Each point is reached from the start by the listed moves, each made once or not at all, plus a little noise. Is the number of moves made odd or even? Then give how often each move was made.

Moves:
(1): [-0.23 -0.48  0.25 -0.13  0.17]
(2): [ 0.25 -0.02 -0.32 -0.32 -0.16]
(3): [ 0.23 -0.44  0.18 -0.19  0.71]
Start: [-0.14 -0.05 -0.12 -0.16  0.03]
Points:
[-0.12 -0.95  0.27 -0.46  0.91] => even (1, 0, 1)
[-0.34 -0.51  0.08 -0.30  0.15] => odd (1, 0, 0)
[ 0.38 -0.52 -0.24 -0.69  0.58] => even (0, 1, 1)

Moves:
(1): [ 0.31 -0.19  0.09  0.20 -0.08  0.12 -0.12  0.00 -0.26 -0.02  0.04  0.04
 -0.27 -0.21 -0.13]
(2): [ 0.08  0.45 -0.15 -0.17 -0.16 -0.01  0.33 -0.24  0.29  0.12  0.18  0.18
  0.01 -0.08 -0.22]
(3): [ 0.53  0.00  0.09 -0.19  0.33  0.07  0.24  0.03  0.05 -0.37 -0.04  0.49
 -0.17 -0.04 -0.19]
(4): [ 0.21  0.29  0.17 -0.23  0.27  0.18 -0.14 -0.23  0.06  0.32  0.09 -0.05
  0.10  0.04  0.02]
(5): [ 0.06 -0.17 -0.04  0.48  0.05  0.21  0.16  0.02 -0.19 -0.11  0.15  0.35
 -0.08  0.34  0.00]
(6): [-0.09  0.07 -0.05  0.15 -0.24 -0.12 -0.45  0.00 -0.22 -0.04 -0.19 -0.09
  0.15 -0.41 -0.01]
(7): [ 0.20 -0.24  0.53  0.36 -0.18 -0.31  0.39  0.04  0.17 -0.40  0.32 -0.06
  0.23  0.11 -0.29]
(8): [ 0.16 -0.01 -0.15  0.36  0.09 -0.24  0.15  0.49  0.09  0.06  0.31  0.00
 -0.07 -0.37 -0.21]
(9): [-0.33 -0.15  0.24 -0.16 -0.36  0.27  0.39 -0.03  0.19 -0.28 -0.04 -0.03
  0.25  0.07  0.44]
(10): [ 0.09 -0.18 -0.03 -0.01  0.16 -0.48  0.22  0.00  0.41  0.33 -0.02  0.10
  0.06 -0.46 -0.01]
(11): [-0.27 -0.10 -0.18 -0.09 -0.09 -0.33  0.16 -0.11  0.27  0.06  0.30 -0.10
  0.28 -0.35 -0.06]
(12): [-0.25  0.10  0.00 -0.14 -0.12 -0.37 -0.37  0.21 -0.21  0.49  0.08  0.08
 -0.08 -0.01  0.33]
Start: [ 0.17 -0.17  0.09  0.26 -0.10  0.03  0.14  0.16 -0.05  0.17  0.09  0.10
 -0.13  0.20 -0.05]
Points:
[ 0.80 -0.09 -0.07  0.27  0.43 -0.89  0.33  0.32  0.63  0.54  0.53  0.46
  0.19 -1.40 -0.52] => even (0, 0, 1, 1, 0, 1, 0, 1, 0, 1, 1, 0)
[ 1.19  0.35  0.71  0.04  0.15 -0.04  0.98 -0.25  0.52 -0.16  0.64  0.66
  0.03  0.22 -0.72] => even (0, 1, 1, 1, 0, 0, 1, 0, 0, 0, 0, 0)
[-0.03 -0.84  0.48  1.22 -0.60 -0.38  1.38  0.55  0.48 -0.49  1.12  0.26
  0.48  0.01 -0.17] => odd (0, 0, 0, 0, 1, 0, 1, 1, 1, 0, 1, 0)
[ 0.34 -0.07  0.01  0.36 -0.04 -0.62 -0.17  0.51 -0.09  1.11  0.90  0.07
 -0.18 -0.71 -0.12] => odd (1, 0, 0, 1, 0, 0, 0, 1, 0, 0, 1, 1)
[ 0.84 -0.30  0.65  1.17 -0.78 -0.35  0.86  0.66 -0.13 -0.38  0.90  1.06
 -0.14 -0.39 -0.35] => odd (1, 1, 1, 0, 1, 1, 1, 1, 1, 0, 0, 1)
[ 0.88  0.12  0.36  0.05  0.05 -0.10 -0.71  0.15 -0.63  0.57  0.06  0.57
 -0.41 -0.44 -0.04] => odd (1, 0, 1, 1, 0, 1, 0, 0, 0, 0, 0, 1)
[-0.21 -0.59 -0.05  0.87 -0.42 -0.08  0.98  0.52  0.34 -0.08  0.77  0.33
  0.25 -0.12  0.10] => even (0, 0, 0, 0, 1, 0, 0, 1, 1, 0, 1, 0)
[ 0.68 -0.15  0.16  0.46  0.23 -0.77 -0.13  0.61  0.02  1.37  0.60  0.27
 -0.40 -0.81 -0.07] => odd (1, 0, 0, 1, 0, 0, 0, 1, 0, 1, 0, 1)

Moves:
(1): [ 0.16  0.14 -0.09 -0.12 -0.11 -0.01  0.06  0.06 -0.16 -0.03 -0.17 -0.30
 -0.01 -0.16  0.26  0.15  0.23 -0.31  0.07  0.08  0.29 -0.07 -0.39 -0.09
  0.25  0.20  0.03]
(2): [ 0.27  0.05 -0.02  0.00 -0.13 -0.01 -0.09 -0.01 -0.05 -0.22 -0.02  0.11
  0.15 -0.23  0.13 -0.10  0.10 -0.06  0.16 -0.01 -0.24  0.01  0.15  0.05
  0.05  0.07 -0.01]
(3): [ 0.13  0.07 -0.25  0.17 -0.08 -0.09 -0.02 -0.07  0.07  0.38  0.18 -0.11
  0.04 -0.18  0.24 -0.22 -0.26  0.03  0.06  0.03 -0.31 -0.12 -0.19 -0.12
 -0.29 -0.03  0.02]
(4): [ 0.14  0.10  0.07  0.00 -0.21 -0.29  0.00  0.03 -0.11  0.06 -0.13  0.27
 -0.10  0.00 -0.23  0.15 -0.02 -0.17 -0.11  0.03 -0.20 -0.07 -0.05 -0.23
  0.20 -0.17 -0.12]
(5): [ 0.12  0.27  0.19  0.28  0.55  0.04  0.03 -0.17 -0.18  0.09 -0.06 -0.12
 -0.28 -0.08 -0.03 -0.05  0.13  0.06  0.01  0.26  0.08 -0.13  0.25 -0.24
  0.15 -0.12 -0.16]
(6): [-0.02  0.29 -0.46  0.14  0.09  0.02  0.05  0.22 -0.14 -0.31 -0.28  0.01
  0.08  0.02 -0.01 -0.05 -0.08  0.17 -0.08  0.23 -0.21 -0.21 -0.05  0.22
  0.05  0.02  0.03]
(7): [-0.47  0.26  0.31 -0.19 -0.52 -0.05  0.20  0.10  0.17 -0.18 -0.11  0.13
 -0.25  0.15  0.11  0.02  0.19 -0.14 -0.20  0.02 -0.19  0.23  0.00 -0.27
  0.00 -0.11  0.22]
(8): [ 0.00 -0.09  0.09  0.26  0.11 -0.10 -0.07  0.05  0.19 -0.04  0.13  0.26
 -0.17  0.12  0.02  0.01  0.13  0.09  0.06  0.07  0.01 -0.19 -0.10  0.00
  0.00  0.08 -0.26]
(9): [ 0.08  0.02 -0.07  0.10  0.07  0.13  0.12 -0.35  0.17 -0.22 -0.20 -0.05
 -0.18  0.15 -0.15  0.23 -0.31 -0.02 -0.46  0.20  0.20  0.12 -0.05 -0.36
  0.10 -0.04  0.03]
(10): [-0.20  0.31  0.05 -0.33 -0.31 -0.06  0.29  0.04  0.08  0.22  0.10  0.36
  0.35 -0.24  0.11 -0.08 -0.13  0.09 -0.29  0.15  0.05  0.10  0.07 -0.10
  0.19 -0.16  0.05]
(11): [ 0.15  0.04 -0.11 -0.06 -0.17  0.11 -0.12  0.24 -0.28  0.06  0.22  0.08
 -0.16 -0.16 -0.30 -0.01 -0.07  0.04 -0.17  0.11  0.03 -0.19  0.22 -0.24
  0.12  0.01 -0.24]
(12): [ 0.22  0.44 -0.24  0.00  0.00  0.04 -0.15  0.37 -0.28  0.15  0.02  0.17
 -0.16  0.11 -0.14  0.20  0.01  0.49  0.21 -0.05 -0.15 -0.01  0.24 -0.12
  0.39  0.02 -0.10]
(13): [ 0.00  0.20  0.40 -0.15  0.04  0.14  0.18  0.05 -0.31 -0.02  0.11  0.04
  0.02  0.11 -0.40  0.08 -0.22 -0.12  0.32  0.03 -0.04  0.03 -0.02  0.07
 -0.13  0.15  0.08]
(14): [ 0.07 -0.19  0.02  0.04 -0.06  0.11 -0.20 -0.15 -0.08 -0.09 -0.07  0.13
 -0.32 -0.05  0.27  0.09  0.15  0.62 -0.08  0.18  0.07  0.54  0.00  0.12
 -0.03  0.23  0.17]
(15): [-0.07  0.02 -0.33  0.31  0.02 -0.16  0.09 -0.19  0.02  0.08 -0.09  0.15
 -0.10 -0.14  0.00  0.21  0.02 -0.22 -0.06  0.01  0.02  0.01  0.09  0.16
  0.08  0.15  0.06]
(16): [-0.03 -0.05 -0.02  0.11 -0.04  0.09 -0.08 -0.16  0.07  0.19 -0.09 -0.03
 -0.02  0.15  0.03 -0.12 -0.09  0.15 -0.03 -0.24  0.17 -0.09  0.01 -0.05
  0.01 -0.18  0.16]
(17): [ 0.24  0.01 -0.13 -0.28 -0.13 -0.08 -0.15  0.11 -0.02 -0.18 -0.01 -0.12
 -0.08  0.07 -0.16 -0.06 -0.03  0.23  0.35 -0.17  0.43  0.07 -0.06 -0.11
 -0.30 -0.13  0.06]
(18): [ 0.27  0.03  0.21  0.10 -0.14  0.14 -0.29 -0.16 -0.27 -0.11  0.22  0.10
  0.12 -0.06  0.39  0.26 -0.26  0.17 -0.40 -0.27 -0.12  0.01  0.22  0.04
  0.01 -0.08 -0.28]
(19): [-0.10 -0.29  0.07  0.26 -0.16 -0.05 -0.15  0.08 -0.10 -0.01  0.07 -0.02
  0.19  0.22  0.38  0.01 -0.21  0.03 -0.09  0.32 -0.01  0.07  0.14 -0.10
 -0.05 -0.14  0.17]
(20): [ 0.03 -0.02  0.03 -0.06 -0.29  0.01 -0.05  0.01  0.11 -0.20 -0.26 -0.15
  0.06 -0.19  0.27  0.06 -0.32 -0.15  0.10  0.13 -0.04  0.32  0.24  0.21
  0.18  0.01 -0.04]
(21): [-0.02 -0.02 -0.01  0.04 -0.12  0.01 -0.40  0.03  0.08  0.17  0.16  0.03
 -0.08 -0.05  0.05  0.14 -0.16  0.13  0.05  0.25  0.19  0.15  0.11 -0.05
  0.18 -0.06  0.33]
(22): [-0.09  0.05  0.27 -0.01  0.04 -0.29 -0.38  0.06 -0.10  0.16  0.05 -0.07
  0.38  0.13  0.18 -0.01  0.05  0.08 -0.10 -0.10 -0.26  0.02 -0.24 -0.26
  0.01  0.28 -0.18]
(23): [-0.12  0.11  0.27  0.20  0.01  0.10  0.05 -0.05  0.06 -0.15  0.15 -0.10
  0.13  0.07 -0.12 -0.12  0.12  0.05 -0.06 -0.05  0.15  0.36 -0.03  0.25
  0.17  0.22 -0.50]
(24): [ 0.05 -0.10  0.06  0.05  0.04 -0.22  0.06 -0.05 -0.02 -0.23  0.07 -0.03
 -0.15 -0.08 -0.05  0.02  0.05  0.09 -0.26 -0.01  0.08 -0.16 -0.03  0.13
 -0.06  0.16  0.08]
Start: [ 0.01  0.22  0.09  0.11 -0.08 -0.06 -0.13  0.06  0.03 -0.18  0.06 -0.08
  0.07  0.02 -0.14  0.11  0.11 -0.08 -0.03 -0.02 -0.18  0.07 -0.06  0.02
 -0.13  0.25 -0.06]
Points:
[-0.03  1.13  0.33  0.29 -1.58 -0.44 -1.05  0.78 -0.41 -0.19  0.75  0.15
  0.60 -0.06  0.98  0.13 -0.40  0.59 -0.81  0.67 -0.12  0.28 -0.36 -0.82
  0.20  0.35 -0.60] => odd (1, 0, 1, 0, 0, 1, 1, 1, 0, 1, 1, 0, 0, 0, 0, 0, 1, 1, 1, 0, 1, 1, 1, 0)
[ 0.78  0.93 -0.22  0.75 -1.80 -0.10 -1.03  0.00 -0.40 -0.71  0.20 -0.20
 -0.39 -0.33  0.76  0.77 -0.89  0.44 -0.78  0.32  0.35  0.76  0.57 -0.62
  0.72  0.33 -0.06] => even (1, 1, 1, 0, 0, 0, 1, 0, 1, 0, 1, 1, 0, 0, 1, 1, 1, 1, 1, 1, 1, 0, 1, 1)
[-0.14  1.16  0.35  0.84 -0.93 -0.64 -0.11  0.10 -0.04 -0.75 -0.25 -0.16
  0.21 -0.22  0.52  0.04  0.03 -0.42 -0.06  0.18 -0.74  0.20 -0.64  0.33
  0.16  1.26 -0.36] => odd (1, 1, 1, 0, 0, 1, 1, 1, 0, 0, 0, 0, 1, 0, 1, 1, 0, 0, 0, 1, 0, 1, 1, 1)
[ 1.11  1.25 -0.24  0.01 -1.28 -0.73 -1.05  0.27 -1.27 -0.25  0.39  0.57
  0.21 -1.01  0.32  0.66 -0.52  0.66 -0.57  0.56 -0.40  0.15 -0.21 -0.37
  0.21  0.89 -0.01] => odd (1, 1, 1, 1, 0, 1, 0, 0, 0, 1, 1, 0, 1, 1, 1, 0, 1, 1, 0, 0, 1, 1, 0, 1)
[ 1.17  1.60 -0.13  0.95 -0.48 -0.32 -1.38 -0.01 -1.29  0.12 -0.37  0.19
 -0.13 -0.63  0.86  0.88 -0.60  0.78  0.09  0.54 -0.94  0.46  0.30 -0.28
  0.99  0.73 -0.07] => odd (1, 1, 1, 1, 1, 1, 0, 0, 0, 0, 0, 1, 1, 1, 1, 1, 0, 1, 0, 1, 1, 1, 0, 0)
[ 0.54  0.81 -0.49  1.12 -0.87 -0.93 -1.36  0.40 -0.70 -0.07  0.08  0.27
  0.36 -0.20  0.92  0.86 -1.08  0.59 -0.74  0.56 -1.18  0.06  0.42 -0.11
  0.57  0.43 -0.11] => odd (0, 0, 1, 1, 0, 1, 0, 0, 0, 0, 0, 1, 0, 0, 1, 0, 0, 1, 1, 1, 1, 1, 0, 1)
[ 0.60  1.73  0.55  0.59 -0.74 -0.13 -0.11 -0.25 -0.52 -0.50 -0.10  0.12
 -0.72  0.03 -0.36  0.88 -0.84  0.13 -0.26  0.18 -0.32  0.88  0.58 -0.71
  0.41  0.10 -0.78] => even (0, 0, 1, 1, 1, 0, 1, 0, 1, 0, 0, 1, 1, 0, 1, 0, 1, 1, 0, 1, 0, 0, 1, 0)
[ 0.18  1.01  1.03  0.47 -0.45 -0.31 -0.02 -0.36 -0.56 -0.01  0.26  0.17
 -0.55  0.01 -0.07  0.26 -0.36 -0.02 -0.66 -0.19 -0.70 -0.22  0.14 -0.64
 -0.21 -0.13 -0.05] => even (0, 0, 1, 1, 1, 0, 1, 0, 0, 0, 0, 0, 1, 0, 0, 1, 0, 1, 0, 0, 0, 0, 0, 1)
[-0.10  1.52  0.04  0.94 -0.51 -0.65  0.03 -0.28 -0.05 -0.51 -0.85 -0.43
 -0.16 -0.22  0.38  0.48 -0.16 -0.69 -0.86  0.81 -0.64  0.53 -0.50 -0.70
  0.78  0.65 -0.68] => odd (1, 0, 1, 1, 1, 1, 1, 0, 1, 0, 0, 0, 0, 0, 1, 0, 0, 0, 0, 1, 0, 1, 1, 0)
[-0.09  1.20 -0.12  0.58 -0.98  0.35 -0.52 -0.48 -0.22 -0.47 -0.39  0.59
 -0.71 -0.50  0.59  0.81 -0.80  0.83 -1.63  1.03  0.07  0.94  1.02 -0.55
  0.94 -0.10  0.29] => even (0, 0, 0, 0, 1, 1, 1, 0, 1, 1, 1, 0, 0, 1, 1, 1, 0, 1, 0, 1, 1, 0, 0, 0)
[ 0.62  1.30 -0.53  0.01 -0.87  0.31 -0.91  0.44 -1.10 -0.01  0.36  0.82
 -0.29 -0.25 -0.32  0.75 -0.75  1.67 -0.23  0.27  0.25  0.46  0.77 -0.04
  0.44  0.22  0.28] => odd (0, 0, 0, 0, 0, 1, 0, 0, 0, 1, 1, 1, 1, 1, 1, 1, 1, 1, 0, 0, 1, 0, 0, 0)
[ 1.23  1.12 -0.51  0.79 -0.68 -0.22 -1.07  0.27 -0.64 -0.59 -0.05 -0.07
  0.07 -0.36  0.70  0.54 -0.71  0.70 -0.89  0.16 -0.71 -0.50 -0.05 -0.57
  0.69  0.77 -0.83] => odd (1, 1, 1, 0, 0, 1, 0, 1, 1, 0, 1, 1, 0, 0, 0, 1, 0, 1, 0, 1, 0, 1, 0, 1)
